Each row of a before or after table is a point. The points were changed in one or more steps. Then noise was added and the rows were shuffled. The steps act on columns, c1 being the first. Write out the steps. A step turns or swaps two columns, mirrors them in a line or flattens them onto one, adds a multiple of one to another, or multiplies or shifts one. Angles are multiples of 10 degrees, from the lower column toward the higher: turns from -170 to 170, lines from 10 to 170 but not 90. Use the fewest steps. Two steps may share a column if one is a turn and the other turns, adds or multiplies; they go together, in the order done. Otherwise the lowest column goes first.

Before, 12 rows:
[[  9  23]
 [-23  15]
 [-61  54]
 [  0 -22]
 [-22  -6]
 [-56  45]
 [ 10  17]
 [ 36   9]
 [-39  65]
 [ 30 -26]
 [-29  -7]
 [-70 -15]]
After (12 x 2):
[[-17 -21]
 [  8 -23]
 [-48 -56]
 [-23  11]
 [-15  11]
 [-11  36]
 [ 13 -67]
 [ 10 -30]
 [-67 -45]
 [-55 -60]
 [ 28  31]
 [ 20   0]]
Steps: turn c1 and c2 by 90 degrees

Before:
[[-58  29 -20]
 [-55  56 -28]
 [-13  44  43]
 [ 34 -28 106]
 [ 23  37  -4]
 [ 40  41  31]
 [ 23  31  -5]
 [ 25  58  13]]
After:
[[ -9   8   2]
 [ -1  50  38]
 [-18 -12 -11]
 [ -3 -41  19]
 [  1 -74  -6]
 [-23   2  12]
 [-24 -21   7]
 [ 13 -58 -14]]
Steps: turn c1 and c2 by 130 degrees; multiply c1 by 0.4; multiply c3 by 0.4

Before, 9 rows:
[[-51 -37 -41 -20  10  28]
 [ 15 -13  21  12 -59 -20]
 [-47  -3 -13  -8 -35  45]
 [-74 -28  16  20  33 -46]
 [ 37 -39  57  27 -25 -22]
 [-12  15   2 -49  26  29]
 [-54 -61  12   1   1 -81]
 [ 43  -5   2  45 -44 -27]
 [ 45   6  30  13 -52 -22]]
After:
[[-27  64  63   4 -37  10]
 [ 78 -11  -9  16 -33 -31]
 [-20  34   3 -17 -48  14]
 [ 55 -22 -37  51  -1  -8]
 [ 17  23  23  -5 -53   9]
 [  0 -46  -4   8  26 -15]
 [-18  15  33 -18 -49   5]
 [ 32  35  19   8  33  70]
 [ 24  37  10  45  -5  96]]
Steps: turn c1 and c6 by -160 degrees; add -0.7 times c5 to c1; add 0.5 times c3 to c4; turn c2 and c4 by -120 degrees

Before:
[[-13   4 -23 -17   6 -41 -26   2  30]
 [ 18 -71  14   2  -5  17  43 -44 -40]
 [ -8  11 -27  12 -16   9  -4  31  14]
 [ 48  -4   2  19  39 -32  52  10  27]
 [ 27  10  34   0  46 -15  28 -23  29]
 [ 53 -50  43  -8  -5  -3  31 -20 -16]
 [ -5  26 -12  20   8 -33 -38  -5 -18]
 [ 12 -16  -2  12  35  -9 -15  15  19]
 [  4 -29  24  25   5 -29  28   8  56]]
After (9 x 9):
[[  23   26  -12    6    8  -29    1   -4   19]
 [   1  -16   -2  -32   36  -24  -40   15  -19]
 [  18   12  -26   15  -16  -22   12   30  -14]
 [ -23   10   36  -63   46    8   42  -23  -28]
 [ -53  -51   43 -121   -5   16  -45  -21   15]
 [ -13  -70   14  -43   -5   61  -63  -44   40]
 [  21  -30   24  -18    7  -38  -16    8  -57]
 [ -23   -4    1 -120   39  -42   46   10  -26]
 [  -5    4  -23   35    6  -43  -20    1  -30]]
Steps: multiply c1 by 2.5; turn c1 and c4 by -110 degrees; add 1.5 times c2 to c7; add -1 times c8 to c6; multiply c9 by -1

Before, 10 rows:
[[ 11 -31  18  -9  -9 -14  25 -34 -42 -23  -5 -35]
 [ 10 -41  22  10   3  11   9 -13 -48  -9  29 -13]
 [ 24 -25 -14 -31  29 -28  -7 -41   8  -8  32   9]
 [ -2  -1 -35 -12   5   1  38 -27 -20  35  25 -36]
 [ -9  15   1   5  22  20  12   5   2   3 -31  17]
 [ 22  -1   9  27 -40  34  23 -18 -57  18  -1 -20]
 [ 15  25   4   2   3 -27  27   4  -4  22 -16 -33]
 [-45 -25 -10   8   3  11 -39  -4 -36 -21  22  19]
 [ 11 -23  -9 -13  12  35 -32  11 -55   9  -7  37]
 [-15  29 -23 -34  24   9 -11  -2 -14  -5  29 -14]]
After, 10 rows:
[[  33    1    8   -9  -27  -43   29  -52   14  -17   16  -13]
 [  31   15    9  -30   89    8   -6  -62   26   -7  -32    6]
 [ -20   -1  -21    4   65    4   10  -16  -20    6   25    6]
 [ -21   22   -7    4   11   -4   22  -17   29   27   14  -13]
 [   7  -51    6    7    7  -39  -33  -23  -11  -30  -24    9]
 [   0   -1  -11   -9   14  -19   32  -44    1   39  -43  -17]
 [   7   20    7   29 -121  -57   20  -38  -33   22    5   -6]
 [  27    4  -11  -11   35  -55  -32   -9  -38    4    3   12]
 [ -33   -5    1  -35   73  -12   -9  -20   -6   -6  -39   -7]
 [  42   -4   38   10    7  -48    9  -33  -10   -6   -7   -9]]
Steps: turn c1 and c2 by 70 degrees; mirror c3 and c11 in the line at 20 degrees; multiply c5 by 3; turn c6 and c9 by -90 degrees; turn c7 and c10 by 10 degrees; shift c8 by -20; multiply c12 by 0.4

Before, 14 rows:
[[-48  12  -1  12  26 -64  33  65  22   6   3  21  22  80]
 [ -7 -54  16   9   5 -39  22  28  12  51  18  33  13  48]
 [-23  64  -9 -78  12 -41  26  14  21  69  68   9  37 -11]
 [-37 -23  20 -35   9 -32  41  25  20 -11 -18  -3 -19  26]
 [ 28  26  11  28 -66 -12 -51  36  -8 -27  18 -37 -11 -76]
 [-18  38 -18  -4 -55  -6 -27  35  37  40 -36 -24  13 -50]
 [-18  78   7 -19  43 -13  51 -26  30  54  29  12  66 -29]
 [ 45  34  -2  -3 -45  -3 -63  23  55 -21 -13  12 -23 -33]
 [ -4  23 -10  -1  13 -23  72  54   1  42  -4  24 -30  46]
 [-30   2 -29  -7 -29 -14  39  -2   5   8  23  18  14  65]
 [ 59  18 -39 -11 -37 -39 -22  28  20 -11 -28 -39  21 -46]
 [-23  63  17 -22 -10 -80  71 -22  52  67  42   7  23   9]
 [ 39  46   2   0 -29   6 -54  15  37  18   1 -82  -6 -25]
 [ -2  35 -40   9  -2 -41 -47  -6  10  18 -11 -23 -30 -41]]
After:
[[-22  37  29 -20  -8 -56  22  57  50  83  44 -27 -57  31]
 [ 43   3   3   0 -29  17 -84   7  37 -31   5 -42 -48 -22]
 [ 26  -5  25  25 -63  20 -45  28   0 -54  20  -4 -26 -83]
 [ 43 -20  -2  -2 -51  14 -28  13  51 -47 -16  43 -32 -33]
 [-35 -23  37 -35  11   8  36  35  24   7 -19 -23  22  21]
 [-45  20  -7  12  20  20  35  86  24  30   6   1  -6  69]
 [-17  19 -31  -5 -48  27 -58  20  41  15 -33  -3 -28 -60]
 [ -9 -33 -18   0   8  43  47  49   2  75  -9  -9 -30  38]
 [-26  82  15 -20  46 -28  16   5  25  67  26 -17 -63 -25]
 [ 71  23 -80 -19 -40   0 -22  43  20 -32 -25 -13  -8 -42]
 [ -1  14  36  12   8   5   1  49   9  65  15  18  58  52]
 [-30  21 -57  -8 -21 -12  39  10   7  29  15  -5  -1  71]
 [  6 -19 -70   8  -6 -22 -49  26  10 -10 -11  -1 -42 -36]
 [-27  46 -16 -83  16 -10 -14  41  17  79  71  -2 -56  -3]]
Steps: turn c2 and c13 by -80 degrees; multiply c3 by 2; turn c6 and c8 by -60 degrees; add -0.3 times c6 to c14; turn c7 and c12 by -30 degrees; turn c7 and c10 by 30 degrees

Before:
[[-55 -37  12 -24 -53  -9 -25   5 -45  -5 -19 -12 -27  11 -50  23 -37  27
   42 -14]
 [-37 -10  95   5 -41  21  18  85  65 -17 -57 -13  20 -34 -30  -6 -11  59
    6   6]
 [  7  16 -21 -24  33   4  28 -27  57  -8   9  11  -1 -43  26 -23 -36 -11
    3  -3]
 [-65  19  22   8 -36  37  13 -32 105 -20 -13 -64  27   4   9  -3  -6  14
   16 -19]
 [  3  52   7  13 -23 -21  31  29  59   1  15  31 -19  26  14 -31 -35 -23
  -49  35]
 [ 33 -48 -65 -54   3 -24  11 -52   7  11 -28  23   4  28  15  34 -59  23
  -20 -19]
 [-12   2 -13 -65 -22  51  26 -32 -11  29   5  38  62 -30 -48  43 -61  16
   68  27]
 [ 14 -31 -29 -18  14  23  45 -65 -17  35  12  42  65  -9   1  37 -19 -53
    7 -40]
 [  4 -36  28   1 -21  -8  45  51 -20 -25 -70 -24   6 -22 -14  39 -78  -9
   45  -4]
 [-17  31   8 -67  10 -29   9 -18  46 -21 -21 -52  17  66 -12 -25  68 -19
   67 -16]
 [-44  16 -20  87  20  19  15  38  44  11 -99  11  16  17  22 -68 -48 -37
   11 -47]]
After (11 x 20):
[[ -30  -33   40   15   14   25   13   39   25    9 -103   14   89   23
   -30  -67  -47  -28   11   20]
 [  40   -4  -30    7  -22   -5   54   51    3  -21  -66  -24    3    9
    16   39  -81  -18   42   -3]
 [  35    7   14   66   24   28   43  -68  -36   35   12   46  -24   36
   -19   37  -18  -52    7   10]
 [ -47   -5   27   14    6  -24    7  -15   42  -25  -24  -53  -63  -34
    14  -30   71  -19   69   29]
 [  54   20   62    1   -3  -19   10  -49  -42    8  -20   23  -59   -7
    -4   33  -57   30  -18   14]
 [  -9   14   51    2   33    1   29  -33   34  -14    4    6  -24   29
   -29  -20  -33  -11    2   -6]
 [ -46  -60   49   30  -37   31   15  -33   94  -21  -13  -62    9   19
    -6   -1   -6   16   14    5]
 [  17  -62  -37  -26  -53   -4  -27    7  -26    1  -22  -10  -23   15
    51   22  -37    6   43    7]
 [  -3  -37  -36   20  -33   20   17   87  109  -18  -52   -8    0   16
    52   -8   -7   43   14   -9]
 [ -47   22   38  -14  -20  -14   35   27   48   -1   13   31   14  -48
   -18  -26  -28  -16  -48   -2]
 [  -3   -9    4   57  -23   44   30  -33  -12   18   11   39  -65    4
    44   44  -66    1   69  -16]]
Steps: turn c1 and c2 by 70 degrees; mirror c3 and c9 in the line at 70 degrees; swap c4 and c13; turn c14 and c20 by 130 degrees; multiply c20 by 0.4; mirror c15 and c18 in the line at 80 degrees

Before (10 x 32):
[[ 61   2 -23  64   0 -19  94 -22  38 -39  71  23  62  43   9   5  89 -20
   35  32 -13 -14  62  49  88  81 -47  38  47  26 -16  40]
 [  0  -2  20  30  24   1  13 -27  10 -25  44 -26   5 -59 -15  50  31 -44
   20  43 -22  37   4  44  23  43 -32 -11  64  -8 -28  48]
 [-50   4   0  11  53 -69  21   8  -6 -35  15 -70 -11 -30  23  91 -23 -21
    5  14 -21 -28 -48 -12  -6  34  17  25  28  -8   9  42]
 [-69 -36  11  12 -16 -42 -32   0 -38 -13   1 -55 -58 -25  -6  60 -26 -29
   -2   0  53   9 -14 -55  13  -8   8  15  10 -28  18  48]
 [-51  -2 -16   3 -25 -36   4  -5 -45  -5 -29 -48 -24 -31 -39  61 -23  10
  -11 -20  -1 -14 -34 -15  -6  12   4  38  31  52   4   1]
 [-10 -36  76 -29 -41 -13   5 -23 -20  37  -8 -33 -19   8  11 -17  -1   1
  -67  14  23   1   9 -26 -13 -33  32  51 -18  -7 -39 -62]
 [-24   3  53   9 -17   8 -12 -16 -57  50   3 -66   0  -3  16   6 -13 -22
   -5 -26  20   6 -32 -20  15  -7  35  19  58  -9 -50 -20]
 [ 36 -35  75   9 -66  36 -19  11  32  53  36  39  27  40   4 -18  92  67
  -34 -28   5  22  91  -1  13 -50  48  78  -9 -50 -57 -50]
 [  6  -3  -9  40  39 -40  38  25  42 -18  36  24  37 -11 -14  60 -52 -15
    3   3   4  -1  11  43  31  29 -16  19  39  44  -3  54]
 [-42  15 -16  16  10 -82  -1 -13   5   0 -25 -34   7 -49   3  65 -19 -41
   -9  10  12  31 -58  -5  17 -22  11  18  68  21  11  30]]
After (10 x 32):
[[-28  -9  52  12 -20  10  -7 -17 -58  50 -15   9  63  -7  11   6 -11 -24
   -7 -19  23   6 -42  36  -2  -9  35  -7  61 -10 -48 -19]
 [-46  16 -24  15   5 -82   4 -17  10  -8 -37  13  31 -48   0  69 -24 -31
  -10  10  12  29 -78  20   6 -26  14  -9  67  17   6  32]
 [  9 -40 -10  41  41 -38  37  23  49 -27  -4  38 -26 -13 -17  57 -56  -2
    6   3  -2  -8  23 -14  41  29 -14 -37  36  41  -4  54]
 [-11  -2  80 -35 -45 -19   5 -27 -21  43 -18 -18  33  13   9 -21   5  31
  -64  16  21   8   9  28 -32 -37  32 -30 -25  -5 -36 -54]
 [  3 -58  15  24  24  11  19 -33  13 -24 -25   9  26 -54 -17  40  31 -17
   23  47 -22  44   5 -29  40  42 -35  -3  72 -10 -17  43]
 [-53 -15   5  14  51 -68  23   2  -8 -28  -3  -9  64 -24  26  87 -25 -14
    7  15 -18 -27 -63  22 -19  32  19 -15  30  -5  13  44]
 [-52  31 -18   9 -32 -40   1  -4 -45  -6 -10 -24  51 -34 -34  66 -19  11
   -8 -20  -1 -16 -49  23 -24   9   3 -29  34  53   0   0]
 [ 32 -27  75  15 -65  38 -20  10  35  58  54  31 -38  37  -2 -14  97  63
  -34 -27  10  26 123  43  -7 -51  45 -69 -15 -50 -54 -49]
 [-64 -14  13  14 -13 -43 -29   1 -43 -10 -44 -51  54 -31   2  62 -28  21
    2  -3  48   1  -5  45 -16 -12   7  13   8 -25  16  46]
 [ 58 -74 -21  65   1 -21 104 -22  41 -44   0  61 -22  36  15  10  89 -15
   36  30 -18  -7  83  25  86  86 -52 -51  43  22 -22  41]]
Steps: turn c2 and c18 by -60 degrees; turn c2 and c11 by 70 degrees; turn c12 and c13 by -90 degrees; multiply c23 by 1.3; turn c24 and c28 by -150 degrees; turn c24 and c25 by -30 degrees

Before:
[[  10   18  -10    9  -35  -21   -9  -17   59  -16    3    9    2    6
   -23  -20   23   22  -39    0   19  -40   38  -26   27    0   -8   40
   -14   -6  -26   17   14 -108    8    1   -1   -3   -4  -13  -15    6
    11  -38   34  -25   -1   -9    3   23    1   -6    1  -12  -42    3
     4  -11   17  -33  -27  -34   21  -35]
 [ -62  -11   -5  -37   -1   56  -31    2  -16   60   -3  -12   34  -58
   -19  -21  -45   13    5  -14  -19    2   -6  -14   -1  102   -4   38
    65   12  -15   29   13   18   10   25  -19   19  -14    4   53   16
     7   17   13   59   14  -17   10    9   10   -4  -16   -4  -20   53
   -11   -5   31   -8   13   24   25  -34]
 [  31   16  -21  -13  -60  -18   -4    2  -19  -24    3   -2   30  -11
    10   -3   21   19  -13  -27  -57   19   28   -9    5   -9   -2   30
   -18    3  -12    3  -50   26    8   23   20   19   18    9  -17   43
     4  -15   34  -17  -16    5   11   33  -33    2   37    5   -4   11
   -11    5   13  -35  -16    5  -42  -28]
 [ -42   17  -17  -27   -2  -10  -47  -10  -10  -18   37   14   21   -8
    -7  -18   -6   -7    2   17  -10    8   -4   -3   17   37   -7  -88
     9   15   10   41   19   24  -46  -36   -2   -6   21  -15  -10    3
    36   -5   49   -4    9  -17   21 -108   10   16   -6  -11  -17  -19
    10  -34  -77    9  -19   20  -28  -10]
 [  21  -12    0   10  -13  -11   -7   39  -33  -25    8   -1  -20   -5
     0   37   39   22   -1  -23   26  -18   22  -27  -28   -1    5   29
    -4   15  -29    2  -11  -74  -10  -27  -13    1   -1  -11   -2    5
    -3  -62  -35  -10  -23   21    7  -45    7   12   31   21   -5  -13
    -3   12   40  -32    2   22  -47   64]
 [  15   25   -9  -13  -23  -15   -4  -12   -8  -18    7   -4   60  -12
   -26   16  -30    6   -8  108   -4    3   -9  -18   -5   26    4   16
    -1   -8  -30   36   18   13   23   15    6   48  -11    0   -8    9
    17   19   46  -12  -22  -22   13   33    3   -8   -6  -17  -18   -6
   -70  -19    4   33  -40  -35   14    4]
 [  33  -24  -65    4   20    2  -25  -10  -41   43   -1   -1 -121  -20
   -27   -5  -13  -13   -4  -29  -52  -16    7   31   14   -4   -3   13
    -9    7    5    1   18   20    6  -13   25   -2   -6   20   13   22
    29   15  -33    2  -19  -23   12   35  -28  -12   -6   35  -27   37
    -6   15  -56  -21   11   17  -32  -32]
 [  44   -4   16    6    4   -2  -13    8   35  -18   12  -35   15  -25
   -22   32   37   22    4  -18    8   13   11  -13  -23  -24  -13   36
   -26   -9   50   52   -3   23   22   29  -16   -2   17   52  -25   19
    -3    6   22  -21    7   -7   24  -12   10   11   16   -8   -3   -5
   -46   -5   37  -25    9   25   40  -40]]
After:
[[   9   17    2   12  -36  -21  -10  -16   59  -15    3    7    1    7
   -24  -20   22   85  -14   -1   21  115   38   27   29   -1   -9   41
   -15   -6  -25   15   16   21    4    2    1   -2   -5   -6  -16    7
    13  -38   37  -27   -2   -9    3   25    0   -7    1  -14  -44    1
   -14  -13   16  -33  -28  -34   22  -35]
 [  30  -21   14    2   21    1  -20  -10  -43   43    3   -1 -121  -21
   -26   -5  -16  -14  -10  -30  -52   -8    9   17   12   -4   -3   13
   -11   68    6    1   18  -24   -5  -12   24   -2   -7    7   12   19
    30   16  -33    3  -20  -23   12   33  -27  -12   -7   37  -26   38
    20   16  -56  -19   14   17  -32  -35]
 [ -41   18  -12  -24   -4  -11  -48   -7  -11  -18   40   16   22   -9
    -6  -17   -8  -21   -5   18   -8  -23   -6   15   15   38   -6  -91
     9   14   12   43    2   -4  -49  -35   -4   -6   22  -13   -8    1
    39   -2   49   -3    8  -19   21 -105    9   13   -9  -10  -14  -19
   -13  -31  -76    8  -17   18  -25  -12]
 [  45   -7    1    5    4   -4  -12    9   39  -17   13  -34   15  -24
   -22   32   35  -62   18  -21    8  -28   11   -2  -25  -28  -15   36
   -27  -21   51   54    6   -1   20   27  -19   -2   17   43  -24   20
    -3    4   22  -18    7   -8   23  -11   13   10   16   -8   -2   -5
    50   -8   40  -25   11   25   41  -36]
 [ -62  -12  -12  -38   -3   58  -29    1  -14   61   -2  -13   34  -59
   -21  -20  -48   29   11  -14  -20  -15   -8   11   -1  101   -7   39
    67   -2  -17   30   20   -3    5   26  -19   20  -16   13   52   17
     4   15   13   61   15  -14   10    9   13   -3  -16   -3  -21   54
     4   -3   32   -9   12   21   23  -35]
 [  31   17   -2  -15  -61  -20   -6    2  -18  -22    3    1   32  -12
    10   -4   15   42    2  -27  -59  -34   27   23    7  -10   -3   29
   -16   12  -13    6  -45    6   23   26   19   18   18   10  -20   46
     8  -14   38  -15  -16    5   11   33  -34    3   38    4    0   11
    12    4   12  -37  -16    3  -39  -28]
 [  22  -14  -20    9  -12   -9   -7   39  -32  -25    9   -3  -23   -5
    -3   35   39   60   16  -21   26   71   21   23  -29   -6    7   27
    -6  -10  -30    1  -15   23   -8  -27  -13    0    0    1   -1    3
    -5  -64  -34  -10  -27   18    8  -44    4   11   30   21   -7  -12
   -12   14   39  -32    4   21  -48   64]
 [  16   26    6  -15  -23  -19   -2  -10   -6  -16    4   -3   61  -13
   -28   17  -28   51   -1  107   -4  -14   -9   24   -6   26    3   16
    -1   -9  -30   35   25   -5   15   16    3   46  -11   70   -9    4
    20   19   45  -12  -22  -22   13   33    4   -9   -4  -19  -17   -7
     0  -20    2   32  -38  -33   15    6]]
Steps: turn c3 and c24 by -140 degrees; turn c3 and c30 by 70 degrees; turn c18 and c19 by 40 degrees; add -1.5 times c31 to c18; turn c22 and c34 by 120 degrees; turn c33 and c35 by -20 degrees; turn c40 and c57 by 90 degrees
